Rows are points. A path goes straight from each point to the next, and from the last back to the first. The post is the endless flat space through its rows: a point in 2 columns, a line in 3, a plane in 4, and so on, so that a path can go around it. Count how often the path circles the post. Going back the other way cancels.
(in the rows, 128 means zero)

Post (2 x 3):
[[121 143 139]
 [ 80  95 132]]
Path, 23 rows:
[[128 132 129]
 [133 111 151]
 [ 96 101 175]
 [ 88 118 145]
 [ 79 143 125]
 [102 127 124]
 [120 105 103]
 [129  87 130]
 [115 115 160]
 [105 156 179]
 [106 165 146]
 [ 73 117 115]
 [ 98  95  93]
 [109 104 129]
 [111  85 161]
 [ 96  85 162]
 [109  64 124]
 [135 137 128]
 [134  98 158]
 [ 74  71 159]
 [ 41  90 138]
 [107 161 130]
 [ 70  96  90]]
Times around: 3

Post (7 x 8):
[[129 139 117 116 141 197 129 156]
 [ 91 156 179 129 115 135 134 188]
 [100 129 113 130 127 168 126 116]
 [176  93 105 185 162 129 103 117]
 [138 169 138 115 132 157 165 136]
 [145 170 116 136 165 112 131 163]
 [122  67 103 198 114 123 139 141]]
Path (34 x 8):
[[118 152 116 154 152 187 105 139]
 [110 128 190 168 147 119 170 168]
 [134  89 146 164 115 137 183 129]
 [140  95 184 180 103  93 168 178]
 [105 115 146 155 137 117 172 110]
 [180  74 150 185 140 199 136 114]
 [169 119 156 187 120 178 127 139]
 [ 82 133 118 150  74 134 147 114]
 [141 149 150 129 139 132  98 166]
 [159 149 152 133 137 124 167 112]
 [136  74 135 165 159 167 165  89]
 [129 160 171 154 164 127 144 146]
 [103  91 105 212 116 130 123 158]
 [185 153 128 142 148 144  83 227]
 [104 134 154 124 109 142  95 109]
 [ 91 113 164 129 123 113  97 114]
 [122 118 155 111 149 134 117 152]
 [162 140 141 120 155 164 113 111]
 [ 57 155  94 122 133  97 172 117]
 [107  72 153 185 160 166 132 127]
 [110 108 112 170 120 159 151 124]
 [ 90 179 155 126 126 133 111 168]
 [161 163 115  93 123 196  71 110]
 [178 143  64 135 138 163 119 136]
 [135 137 125 181  98 154 127  83]
 [ 88 173 104 170 152 107 193 187]
 [106 112  92 160 136 131 162  97]
 [148  91 115 140 145 183 154 158]
 [111 121 121 147 130 163 157 138]
 [125 146  92 144 159 158 118 141]
 [136 120  68 179 129 145  89 144]
 [125 167  98 102 142 125 100 172]
 [110 117  83 132 137 167  84 114]
 [135 170 150 126 132 198  80 162]]
Times around: 2

Post:
[[123 111 123 168 144 141 143 125 114 128 113 191]
 [156 122 145 146 145 122 156 115  97 152 138 169]
 [125 164 168 129 144 145  86  87 122 123 119 110]
 [133 105 102 154 135 148 134  88 126 124 161 134]
 [151 118  95 121 151 131 151 148 134 127 156 177]
 [136 150 113 121 123 163 172 124 154 187 119 149]
 [135 164 159 143  82 120 121 100 121 118 126 114]
 [110 147 116 140 124 158 141 136  89 152 136 121]
 [ 59  37 102  55 100  84 165 108 136 135 123  69]
 [107 158 187 119 115 162 143  93 108 112 138  93]
 [ 96  84 145  86 101 103 154 144 167 139  93   9]]
Path:
[[179 149 123 153  99 126 149 147  86 104 116 156]
 [133 148 131  96 152 155 172 142 127 165 125 111]
 [ 95 126 129 125 160 141 144 163 121 165 103  90]
 [ 86 137 152  95  98 138 128 109 142 112 177  59]
 [111  82 154 169 132 143 124 154  74  82 133 164]
 [ 93 121 133 124 152 182 177 130  88 170  63 104]
 [146 162 147 158 124 103 134 125 141 131 101  80]
 [104 194 197 120  97 136 180 122  68 160 133 134]
 [122  89 143 109 151 114 144 125 133 171 130 141]
 [137 162 117 145  52 193 157  66 112 178 154 101]
 [108 101  81 146 111 144 146 110 112  91 132 134]
 [ 92 120 154 149 125 151 171  82  91 150 125 125]
 [128  66 144 124 168  94 131 111 102 111 204  96]
 [142  80 159 153 116 118 137 116 140 110 136 119]
 [126 157 101 132  83 199 131  92 125 149 128 125]
 [167 146 165  76 131 126 213 111 176 169 107 121]
 [ 56 116  96 122 134 139 139  69 132 114 126 101]
 [128 153 154 146  87 117 145 146 126 160 109  84]
 [159  66  88 168 121 147  65 111 165  81 175  97]
 [154  86 175  90 115 110 152  95  81 121 139  60]
 [157 186 156 127  70  90 188 165 100  97 122 155]
 [ 58 130 163 100 153 161 166 161 103 100 159  71]
 [118  97 137 159 136 135 104  98 174 107 166 110]
 [128 128 136 137 111 151 126 123 143 137 121  84]]
Times around: 5

Post, 17 rows:
[[147 142 129 162 106 148 138  81 108 127 163 137 126 129  92 162 172 116]
 [127 119 126  95 106 144 111 138  80 135 123 108 150 105 141  73 114 176]
 [112 143 155 116 103 172  63 146 119 118 111  99 123 129 137 113 144 132]
 [ 87 116 129 182 114  96 130 146 105  78 114 100 104 109 120 191 102  71]
 [ 91 103 134 172 161 102 101 161 112 144 126 117 143  88 110 101 161 125]
 [138 180 128 180 138 133 108 112  51 110  96 144 124 135 111  75  93 116]
 [186 144 196 144 103  98 141  94 130 130 136 154 137  98  92 151  92 164]
 [127 152 139 115 140 151 148 148 138 106 150 131 112 143 171 142  94 199]
 [101 149  99 205  98 136 177 156  99 117  57 174 132 111 146 127 158 122]
 [ 67 165 127 146  76 137  98 107  96  77 138 153 118 131 128 133 134 176]
 [101 110 188 173 120 127 100 123 145 144 142 127 133 164 138 144 141  88]
 [125 139 187 144 131 157 143 140  91  96  99 154 131 154 120 110 145 118]
 [138 124 168 125 118  88 124  79 116 139 158  69 124  56 183 182 163 101]
 [149  89 110 114 134 147 115  91 163 151  75 107 120 117 108 118 135 194]
 [157 173 144 135  92 128 147 122 124  51 140 126 164 183  60  74 160 130]
 [128 147  80  95 142 122 127 103 127 119 111 148 128  81 191 145  95 131]
 [122 113 176 135 136 131  88 142 126 142 134 141  82 123 126  77 110 144]]
Path (21 x 18):
[[132 151 187 169  67 114 126 109  93  96  85 117 140  64 127 138 124  65]
 [118  79 126 167 139 135 115 146 136 105 104  85 101 134 152 139  92 133]
 [122 117 133 134  94 137  76 116  48 123 110 104 143 129 140 127 118 163]
 [ 76 122 171 137 113  92 113 110 125 117 124 175  79  85 117 198 125 180]
 [156 170 166 174 164 109 122 109 120 100 143 107 103 142  79 125 114 108]
 [ 94 105 193 128 106 111 163  91 103  85 141  75  96  92 141 157  96 128]
 [126 138 130 116 177  92 116 144 116 123 139 112 137 125 133  77  95 157]
 [117 142 131 162 128 106  81 112 122 110  81 184 107 119 115 131 154 112]
 [ 96 121 139 114 127 128 140 132 118  89 154 175 122 212 111 122 100 126]
 [165 135 189 112  93 111 167  58  79 157 147 137 138  85 156 136 109 169]
 [ 98 149 145 121 122 168 113 131  22  78  88 145 182 117 107  86 107 136]
 [151 153 165 156 132 121 132  98  95  89 190 119 112 107 132 179 119 123]
 [152 132  62  81 158 161 114  95 113 100 128 132 146 147 204 105  59 130]
 [106 149 130 167 155 181 126 129 104 139 153 116 109 106 193 156 129  95]
 [ 99 127 161 158 104  86 181 161 159 105 160 109  83 118 187 127 118 144]
 [143 158 169 114 144  76 119 144 131  75 170 112  68  91 156  42  89  97]
 [ 89 124 173 165 156 157 113 184  86  92 141  93  96  88 118 132 128 100]
 [117 163 114 137 127 145 181 164 106 120 167 135 152 164 107 111 158  77]
 [129  82 185  94 170  99  80 129 102 178 154 103 136 106 136 156 120  90]
 [ 94 119 142 137  97 112  97 167 107  82 155  86 107 131 130 157 105 141]
 [155 156 155 193  37 168 108 111  51  98 166  99 117 166 128 125  87 131]]
Times around: 0

Post:
[[131 112 159 138  59 147  93 144 114 138 103 118 186 141 111 125  85 170]
 [130 124 133 150 132 120  97 152 139 135 141 124 155 132 133 149 154 176]
 [113 136 118 144  88 143 133 169  94  69 125 141 145 122 124 130 130 133]
 [ 95 145 130 107 114 129 122 151 122 135 117  97 167 154 153 141 131 105]
 [171 173 161  80 138  90 182 109 129 116 123 142 101 145 141  93  96 115]
 [122 168  91 145  98 117  95 131 137 150 103 130 200 119 111 125 123 150]
 [ 92 131 113 123 115 175 166 147  99 141 129 114 174 141 125 155 106 168]
 [118  99 121 104 112 168 134 156 168 109 128 126 196 123  95 142 155 144]
 [182 166 134  81 143 112 171 140  92 171 122 152  57 118  98  98 111  78]
 [107 123 141 156  99 152 103  82 106 126 142 110 187  88 101 173 144 132]
 [ 90  86 105 153  71 140 125 119 124 133  93 126 144 128 117 149 129 158]
 [168 182 181 113 136 160 199 128 149 170 114 116  86 122 153  63 111  89]
 [144 199 132  86 136 132 165 139 147 135 173 115  56 129  94  89  79 105]
 [122 153 124 131 103 172 107 109 136 137 139 180 175 147 140 150 125 114]
 [106 107  88 146 143 159  90 102 125 121 121 120 185 129 126 104 109 138]
 [178 181 163  98 146 140 164 134 142 145  85 127  85  92 136 141  78  99]
 [138 205 167  70 141 164 139 132  98 100  92 156  92 154 114 109 158 112]]
Path, 19 rows:
[[112 182 196 105 119 138 137 127 107 117  31 129 130 166 128 148 136 199]
 [112 219 135 143 107 113  87 138 114  90 178 138 102 123 134  88 114  79]
 [141 125 194  75 103 150 143 181 174 168  94 116 149 112 103 136 117 101]
 [ 75 189  99 130 114 165 109 148  54 144  87  77 118 155 112 120  32 130]
 [167 144 113  83 165 165 140 161 206  80 127 130 182 135  96 103 191 125]
 [144 122 123  98  70  76 168 115 115 160 104 121 160 184 188 132  86 183]
 [115 133 114 103 133 142  81 154 112 124  99 135 159  89 118 138 157 151]
 [ 67 136  50 108 169 180 171 145 151 156 147 110 181 110 114 147 110 109]
 [155 159 124 117  84  98 120 159 145 154 148 173  98 154  83 132 121 112]
 [150 123 156 100  90 150 151 158  88  79  97 138 136 165 117 129 115 144]
 [105 167 115  97 157 141 122 136 133  89 131 128 170 191 209 122 105 118]
 [130 111 152 103 110 165 150 105  94 127 124 128 177 117 171 157 156 141]
 [156 191 127 145 142 142 128  91 122 150 148 125 136 121 130 113  93 150]
 [116 112  63 176 157 125 113  94 129 155 180  92 120 102  88 143 119 110]
 [126 210 113  88 188 150 178 139 152 114 145 157 133 146 138  86 188  72]
 [136 208 130 123 118 143 101 107 130 170 114 204  96 124 127 107 116  97]
 [138 156 126  98 134 144 130 136 135 175 157 101 154 105 109 161  92 174]
 [168 157 121  96 108 174 140 130 122 138  93 151 122 125  96 164 105 117]
 [126 171 120  74 172 163 174 173  83 132  67 131 114 144 130 150 182  81]]
Times around: 0

Post, 17 rows:
[[114 112  91 103 125 117 116  76 127 152 123 130 138 107 133 102 118 159]
 [121  98 132 114 119 155 134 106 136 165  86 155 127  75 152 126 153 161]
 [ 90 116 117  95 135 133 142  85  89 178  75 153 117  63  94 146 132 135]
 [152 164 168 109 119 145 169 138  87 126 134 130 116 192 117  58 160 102]
 [144 142 153 143  91 132  75  96 132 171  76  81 167 112 131 154 166 145]
 [127 124 108 139 146 106 138 149 128 114 151 134 118 158 110  71 127  52]
 [ 98 111 125  99 138 128 144  70 116 177 105 112 149  81 154 183 141 164]
 [135 118 111 157 118 100 129 125 131 110 135 144  91 140 126 107 137 139]
 [154 143 161 120 154 112 103 162  93 149 151 154 116 165 144  69 154  88]
 [ 92 150  96 142 155 154 128 103 134 141 115 154 141 103 111 151 119 149]
 [ 75 108  95 105 121 137 138 133 102 104 121 154 158 121 102 146  81 113]
 [143 110 117 116 161 129 136 175 147  80 148 147 105 171  60 100 123  94]
 [142 115 105 150 137 128 164 133 129 141 142 138 129 124  90 102  98 128]
 [114 124 101 102  96 117 156 120 124 203 119 144 136 114 133 145 152 163]
 [144 184 191  93  84 137  99 118 144 135 142  70 134 124 119 120 151 113]
 [139 111 110 144 148 143 118 167 118  81 167  94 116 133  88  90 149 121]
 [164 158 193 105  94 173  87 112 111 172 127  99 108 174 143 139 146  92]]
Path:
[[155  66 119 132 183 141 105  98 143 111 144 141 117  59 176  99 183 137]
 [111 127 133 144 147  89  88 150 138 114 129 138 165  66  76  87 189 175]
 [114 125 134  92 133 119 139 118 102 170 183  63 153 213 140 110 104  93]
 [186  73 139 130 127  63 128 147 110 162 143 158  73 134 164 103 129 146]
 [150 125 133 124 124 164 141 138 142 176 103 175 111 110 120 116 159 123]
 [121 101 143 111  96 164 185  85  99 117  51 203 127 112 106  75  89  71]
 [151  69 124 115 140 162 153  91 113 149  34 156  79  95 114 123 170 151]
 [103 169 132 115 120 154 151 105  71 176  66 181  87 145  75 145  82 119]
 [ 81 151 141 127 121 164  87 131 129 125  97 142 147 148  85 132 131 128]
 [ 95 109 130 126 151 157 107  73  73 163 116 157 132 114 163 219 131 127]
 [129 139 119 121 148 150  78 116  99 114 108 158 103 127 142 145 167 134]
 [120 191 115 118 123 129 148 134 105 151 151  81 163 128 111  64 112 130]
 [ 92 118 157  67 102 125 141 194 146 111  92 125  88 128  13 118 145  53]
 [ 75 141 127 146 160 101 132  96 156  95 118 138 141 108 122 116 106 132]
 [129  89 100  98  71 110 148 145 125 150 114 120 102 152 121 144 121 157]
 [145  76  94  63 177 106  54 142 128 121 114 166 147 109 169  75 168 117]
 [167  77 115 134  77 109 108 132 147 155 138  86 113 136 148 123 127 129]
 [116 131 125 149 148 121 160 128 182 146 139 128  94 160 116 142 144 110]
 [111 114 111 151 103 139 177  93 116  81  98  87 109 124  45 112 129 101]
 [160 170 144 154 102 144  78  77 150 194 126 114 130 153 192 181 186 117]
 [160 111 149 162 112 175 179  99  78 230 126 122 130 150 131 199 180 171]
 [106 143 147 123 187 136 131 101 110 193 141 162 116 150 157 144 125  82]
 [ 96 175 165 100  93 194 137 116  70 141  86 168  76 116 128 159 102 188]
 [148 135 103 107  67 117 147 138 138 169  97 145 140 140 111 168 129 112]]
Times around: 0

Post:
[[161 123 115 132 104 109 141 118 113 143  94 129 104 130 144 156 126  81]
 [195 141 120 145 109 113 134 124  95  87  92 102 102 180  96 159 105  73]
 [160  96 157 157 145 100 138 149 104 176 133  89 124 129 108 148  89  82]
 [145 139 132 182 129 102 165 114 102 127  95 122 100 116  95 150  66 110]
 [116 105 153 105  92 164 124 144  90  86 120 212 118 181 172 110 133 164]
 [100 162 147  69 152 157 100 177 138 109 134 179 168 121 137 129 134 169]
 [186 122 130 180 129  65 158 116 113 107  85  98 120 131 112 141 113  91]
 [100 161 162  96  94 165 114 163 103 124 116 183 129 158 151 116 171 176]
 [206 128 133 158 112 104 127 141 113 154 125 127  91 102 110 134 100 115]
 [102 158 124  97 101 135 120 158 113 116 179 138 131 145 153 116 133 150]
 [138 119 117 124 132 114 176 190 188 164 130  75 138 119 115 139 117 112]
 [ 96 139 161 108  80 169  90 166 135 104 123 157 164 119 128 114 127 151]
 [142  89 137 157 125  95 167 146  92 122 120  84 128  92  70 172 103 116]
 [ 99 132 105 125 100 131 105 174 138 135 147 175 139 139 112 104 146 131]
 [102 122 118 129 141 175 110 204 175 168 172  94 155 105 150 147 137 183]
 [141 120 119 116 137 126 126 132 177 182 176  81 131 123 111 159 107 170]
 [150 124 136 170 130 138 163  96 119 119 112 121 106 120 100 139 127  78]]
Path:
[[161 134 146 148 117  98 112 168 129 101 125  93 142 125 108 163 124 148]
 [147 110 123 212  81  57 171 128 108 190 128 117 106  94  84 123  81  99]
 [107 139 155 123 104 116 163 146  85 121 165  78 139 139  85 131 114 120]
 [105 139 101 140 158 108 184 146 111  81  82 148 117  81 107 114  85 117]
 [163  77 105 152 159 129 127 132 117 207 151 109 101 135 104 133 114  93]
 [104 141  91  94 129 136 165 151 151  80 132 152 149 177 112 121 136 146]
 [135  93  85 144 131 136 118 189 178 132 106 134 152 114 141 115 155 127]
 [143 128 192 119 100 141 113  86  61  85  99 160 105 153 158 141  76 122]
 [148 117 166 106 119 132  72 147 145 205 193 137 113 154 167 165  94 196]
 [155 193 176 158  66  96 151 171  69  46 110  72 171  82  80 145 117  94]
 [174 125 101 172 131 143 130 183 187 101  45 132 162 104  88 132 139  97]
 [184 119 107  90 130 122 108 177 139 141 110 135 109 152 166 125 153 160]
 [111 149  85 135 105 102 158 127 140 127 158 120  68 159 159 121 116 115]
 [153 179 161 126 126 116 131  70 163 128 116 105 130 100  74 170  87 177]
 [146  70 143 124  73 101 126 218 153 141 116 158 111 104 167 116 111 156]
 [144  86 164 171  83  76 132 127  83 115 132 107 104 100 140 138 124 168]
 [ 82 127 182 165  53 157 120 181  95  83 149 159 129 136 121 135  80 197]
 [150 158  75  85  56  97 133 162 132 104 112 152 149 172 168 137 190  80]
 [128 118 177 122 126 151 113 127 119 185 165 119 155  99  89 121 135 132]
 [165 172 123  89 106 164  84 167 179 116 109 140 143 116 142 116 176 145]
 [119 103 129 158 120 119 104 183 156  97  76 162 132 120 142 111  98 114]
 [141  52 175 116 131 125 173 167 134 127  96 102 139 169 183 170 148 115]
 [149 128 150 114 119 157 155 114 112 188 121 150 109 203 143 162 142 150]
 [ 84  97 152 144 124 175 161 107 164  96  95 149 179 106 125 124 101 155]
 [210 125 124 141 115 128  98 132 121 150 101 184  82 129 108 117  83 139]
 [142 146 155  93 104 105 135 140 111 109  99 175 117 117 175 122 144 163]]
Times around: 4

Post:
[[151 100 107 165 107 143 190 140 150 135 167 114 171 130 147 134 187 106]
 [143 101 123 114 119 155 146 139 135  92 124 144 142 136 112 140 134 173]
 [150  73 154 140 112 186 187 128 148 131 133 134 148 132 123 141 129  46]
 [140 154 138 103 123 148 156 137 117 167 124 119 135 108 161 146 122 142]
 [ 65 149 132 127 152 131 100  77 135 135 110 160  81 126 179 119 118 137]
 [165 147 113 144 129  97 133 171 125 103 131 112 161 128 120 103 118 182]
 [158 146 131 130 130 132 157 158 120 124 137  94  90 107 139  88 141 173]
 [125 111 106 112 148 105 136 140 153 152 134 133 102 108 128 122 117 183]
 [164 120 132 145 108 164 146 116 146 145 117 147 134 103 111 147 177  67]
 [152 138 116 124 103 107 180 140 120 111 131 165 122 136 111 127  95 164]
 [136 125 129 127 170 158 182 133 120 129 143 101 155 118 106 180 147  78]
 [154 150  75 138 137 127 138 143 156 111 123 127 112 123 150 125 126 181]
 [149 195 129 102 169 153 158 148 129 140 126 127 117 136  95  81 133 145]
 [ 66 169  90  87 135 149  95  51 128 149 134 100  74  93 189 115 107 111]
 [ 47 143  77 110 132 155  56  99 105 145 152 114  67 121 193 114 140 119]
 [181 141 136 100 132  99 144 141 154 141 141 109 102 159 158 110 147 142]
 [118 127  95 109 129 130 159 145 102 110  96 134 135 117 143 121 130 127]]
Path (27 x 18):
[[100 106 115 136 157 174  96 143 104  91  56 104 171 123 131 114 100  85]
 [ 82  97 127 110 136 136 131 137 113 112 116  80 100 100 151 151 152 101]
 [120 154  87 129 129 100 148 163  88  70 145  88 125 138 155  67 176 119]
 [167 135 116 156 111  89 127 146 177 143 132 159 111 138 163  64 171 172]
 [108  90 109  94 121 208 104 183 151 142 163 112  80 115 123 139 154 136]
 [109 113 156 175  78 169 123  66 174 173 129 151 114 108 201 158 132  76]
 [189 128  65 114  44 129 125 133 123 125 152  99 161 169 201 115 185 146]
 [122 173 113 110 108 188 121 129  59 109 144  53  99  90 179  63 165 125]
 [155  62 110 112  84  88 121 166 125 108 171 134 149 133 145 163 108 132]
 [105  82 162 111 149 158 153 117 155  73 121 183 155 153 128 187  73 178]
 [125 114 114 104 183 166 149 126 140 111 158 131 122 136 141 142 138 136]
 [125 119  81 110 185 113 166 118 150 169 141 110 123 112 129 117 146 129]
 [119 155 116 125 139 141 152 158  96 151 107  75 113 124 187 115 146 102]
 [132 175  43 127 125 138 126 142 135  91 154  38 149 129 159 130 150 130]
 [142 153  82 131 106 103 129 144 157 170 151 105  50  49 184 103 130 205]
 [121 136  99  78 125  71 182  98 130 127 192 131 110 149 176 121 116 193]
 [155 169 117  82 144 143 151 151  85 180 176  37 102 105 165 130 131 119]
 [ 97 106 101 116 119 109 100  98 119 104 124 104 110 119 132 112 118 107]
 [155 183 194 130 136 133 131 128 141 202 127 112  89 113 145 115 162 100]
 [134 142 114 109 152 146 105 138 155 105 104 134  84  85 109 127 143 184]
 [152 122 175 110 180 160 140 159 108  53 102 202 169 191  75 153 137 154]
 [198 168 143  64 182 147 150 158  97 137 115  72 112 162 142  54 169  98]
 [155 128 131 112 128 135 176 122 164 138 105 156  64 123 111  88  84 168]
 [ 98 157  62 143  83 158 131 147 107 110 120  86  92  86 147  90 177  99]
 [151 185 101 139 119 170  85 160 110 104 131 106  96  82 109  79 180  89]
 [181 110  57 108 125 132 184 126 163 113 147 127 152 104 127 158 151 131]
 [132 132 113 161 119 170 103 139  85 123 129 151 125 108 106  99  99 129]]
Times around: 3

Post (17 x 18):
[[127 118  73 130 141 142  60 111 124 153 152 124 151 130 161 123  88 112]
 [120 135 103  97 124 129 125 146  96  86 118 171 123  98 133 129 129 131]
 [114 111 148 147 121 106 150 125 117 137 125  84 101 147 157 105 107  99]
 [102 122 181 121 154 150 137 107 130 119 139 119  85 145 141  81 126 112]
 [110 108 160 149  73 151 140 111 125 171  86 135 162 164 146 138 109  88]
 [145 126 114 119 148 171 145 138  69  74 107 166 145 105 156 114 150 138]
 [107  89  92 126  81 155 140 133 112 126 134 112 144 155 122 139  98 145]
 [127 169  96 105 112 153 113  83 127 161 195 149 158  77 166  99 117 151]
 [135 157 116 137  83 164 129 119 133 158 146 139 145  78 114 117 135 135]
 [130 130  75 115  76 213 104 141  41 137 129 138 123 158 130  92 124 148]
 [132 134 136 127 133 116 160 127 140  86 116 147 110 148 148  80 137 119]
 [150 115 161  87 160 168 167 119  64 143 137 161 148 128 119  94 118 110]
 [116 158 102 137 162 151 118 154 120 101 121 105 116 112 149 170  73 190]
 [115 105 124 114 127 136 144 167 180 136 150  83 116 132 172 121  70 112]
 [136 116  95 128 119 151  57 152  93 150  93  91 127 190 168 148 134 155]
 [138 136 129 112 111 118 111 130 124  79 136 148 153  93 134 134  99 137]
 [106 173 106 101 118 129 127  94 126 106 157 114 156 103 150 127 116 105]]
Path:
[[ 90 139 101 114 121 155  78 108 103  64 136 171 122  92 122  83 162 154]
 [146 155 106 101 117 130  96 151 147 126 126 122  94 117 148 110  61 130]
 [160 111 129 178 130 114 139 176 185 205  74 113  54 166 180 147 143 168]
 [126 158 132 146 144 131 170 103 126 100 135 103 136 143 221  91 151 127]
 [117 107  72 115 155 157  74 209  69 114  93 154  97 155 108 121  89 149]
 [ 74 115 156 126  84 169  95 125  95 127 102 105  80 167 122 150 118 215]
 [124 150  77  84 135 104  74  52 105 111 156 165 164 106 180 160  70 148]
 [138 151 119 134 139 167 166 151  97 174 148 107 160 116 194 159  86 110]
 [156  84  90 191 148 169 115 186  52 145 142  75 121 116  98 184  92 187]
 [126  81 185 145 157 117 168 132 108 102  83 154 154 157 160 105 160  82]
 [ 96 189 114  76 126 116 108 124 127 100  97 124 107 118 115 116 103 105]
 [159 144  91 104  70 143  92  97 101  88 153 138 118 108 170  73 131 134]
 [111 129 143  98  94 153 123  72  85  80 140 146 150 192 172 100 129 108]
 [113 108 159  95 149 128  86 196 166 187 128 106 119 140 180 137  86  72]
 [177 115 133 103  92 158 167 165  47 123 156 126 155  92 148  62  81 117]
 [132 133  33 110  68 125  86  90 137  48 132 166 139 140 146 105 139 149]
 [ 96 151 138 125  87 157 147 136 164 149  89 157 125 153 163 149 100  90]
 [118 148  99 148  99 140 166 157 106 130 121  96 153 111 155 161 118 106]
 [ 73 111 150 112  87 167 157 135 107 132 120 151 128 127 102 118 105 126]
 [104  79 112 110 166 149 114  91 143 123 120 187 103 187 191  59 125 162]
 [147 121 200 149 155 166 179 157 123 133  96  99  78 141 136 131  98 136]
 [ 49 114 165 153  96 162 151  77 155 145 118 137 110 154 170 129 169 108]
 [127  89 144  90 127 143  88 106  74  85 162 136 172 153 110 119  95 130]]
Times around: 5

Post (17 x 18):
[[119  93 149 138 106 121 128 146 121 125  93 159 143  99 116 153 167 107]
 [105 116 174 162 136 123 151  65 120 106 130 101 132 128 136 142 146 175]
 [140  99  84 103 105 140 108  68 121  97 134 133 113 116 152 149  91 137]
 [103 134 120 116 115 110  96 116 131  94 131 155 127 121 112 121 182 165]
 [119 156 145 116 153 144 118 106 100 138 103  79 130 152 114  98 148 111]
 [122 120 130  99 134 121  92 126 154 133 151 174 179  88 155 158 132 152]
 [137 189 178 119 115  89 172 112  77  67 138 114 124 141 143 114 156 106]
 [110 186 120  98 118 157 123  68 127 136 121 106  88 134 108 138 167  96]
 [108 154 118 143 121 102 128  95 142 166 141  91 142 125 139 105 161 130]
 [153 106 133 125 192 117 125  97 141 146 172  57 155 108 107 133 123 131]
 [130 126 132 141 133  95 117 114 137 147 125 190 147 127 132 155 158 112]
 [ 76 127 114 105 107 125 126  87 103  91  89 139 146 123 100 129 175  96]
 [142 168 176  72 152 116 117 107 124 117 190 136 122 107 167  85 123  93]
 [108 141 119  93 137 148  80 119 143 151 204 141 137 144 150 148 105 108]
 [157 104 173  91 101  94 151  70 153 160 136  92 128 143 119 148 105  88]
 [126  92 175 115 124 184 148  83 114 113 141 153 183 148 113 134 153 153]
 [141 137 141 116 138 115  71  80 112 119 137 102 141  83 117 116 108  97]]
Path:
[[151 119  92  97  86  95  68 103 126 160 147 121 146 145 128 142 101 102]
 [148 133 124 113 158 124 119 131  83 100 132 157 142  94 105 184 123 115]
 [116 143 143 139  91  97 135  73 117 155 146 129  89 156 123 128  87  78]
 [134 134 137 107 146 122  64  98 128 160 165  98 168 132 128 134  73 129]
 [174 135  96 113 136 182 170 157  77 135 122 144 132 136 119 142 170 121]
 [167 136 156  98 128 139 180  86 125 104  71 100 124 112 137 121 138 194]
 [ 98 131 135 133 158 148 109 186  94  63 158 161 202  37 138 164 154 102]
 [100  69 182 100  82 185 179  91 170 181 152 105 162 184 168  95 143  87]
 [ 97  92 143  72 122 123  95 119  89 103 128  48 151 168 179 103  78 125]
 [ 87  81 132 136  88 135 152  54 106 130 155 189 126 103 145 118 193 114]
 [ 94 109 137 140 138 103  85  79 142 180 158 102 100 105 142 113 127 158]
 [146 134  49 105 162 114 134 148 137 115 168 175 147  92 144 212 183 121]
 [116  75 200 129 165 104 109 137 131 154 129  68 167 186 177  57 114 109]
 [134 117 155 122 123 112 151 137 163 115 165 145 162 140 172 141 132 116]
 [105 178 176 140 111 109 108  66 105 113 128 143 112 164 129 122 115 114]
 [144 109  94 108 150  57 175 115 188 157 173  94 146  97  86  84 196 103]
 [ 98 113  96 182 132 154 125 107 133  79 186 121 171 100 133 183 137 172]
 [102 127 139 123 135 111 103  77 132  96 133 105 117  58  76 139 155  91]
 [ 83 162 112 148 122 173 144 100 128 145 152 140 115 142 149 174 152 164]
 [124 140 140 120 145 109  69  45 123 149 146 146 134 153 110 163 122 148]
 [111  99  98 153  97 102  86  84 140 115 128 158 167  86 113 139 177 160]
 [ 97 162 153  67  78 103  77  56 125  63 162 131  83 152 128  87 135  98]
 [139 152 119 140 126  44 127 137 113  93 119 171  99 107 146 112 134  28]
 [155 152 139 162 118 115 106  55 143  96 183 108 132  97 100 161 112 187]
 [150 159 143  69 139 122 131  33 154 146 118 143 113 171  61 152 116  89]
 [127 150 127 127 138 126 134 116 112 133 183 195 149 101 150 105 135 118]
 [129 147 157 118 175 112  78 116  69 147 123 180 151 107 115 125 131  58]
 [126 119 151 171 149  98 148 115 117 143 157  64 149 131 122 171 151 110]
 [140  95 205  72 144  83 105 143 104 154 180  89  97 162  93  87 133  70]
 [133 166 132 101 166 140 153  95 100 121 161 156 170 112 103 115 181  93]
 [146 122 156 140  98 121 117  34 112 140 139 112 141 135 127 166  97 136]
 [118 145 150 112 133 135  92  60 101 112 148  71 125 129 116 112 147  89]]
Times around: 1
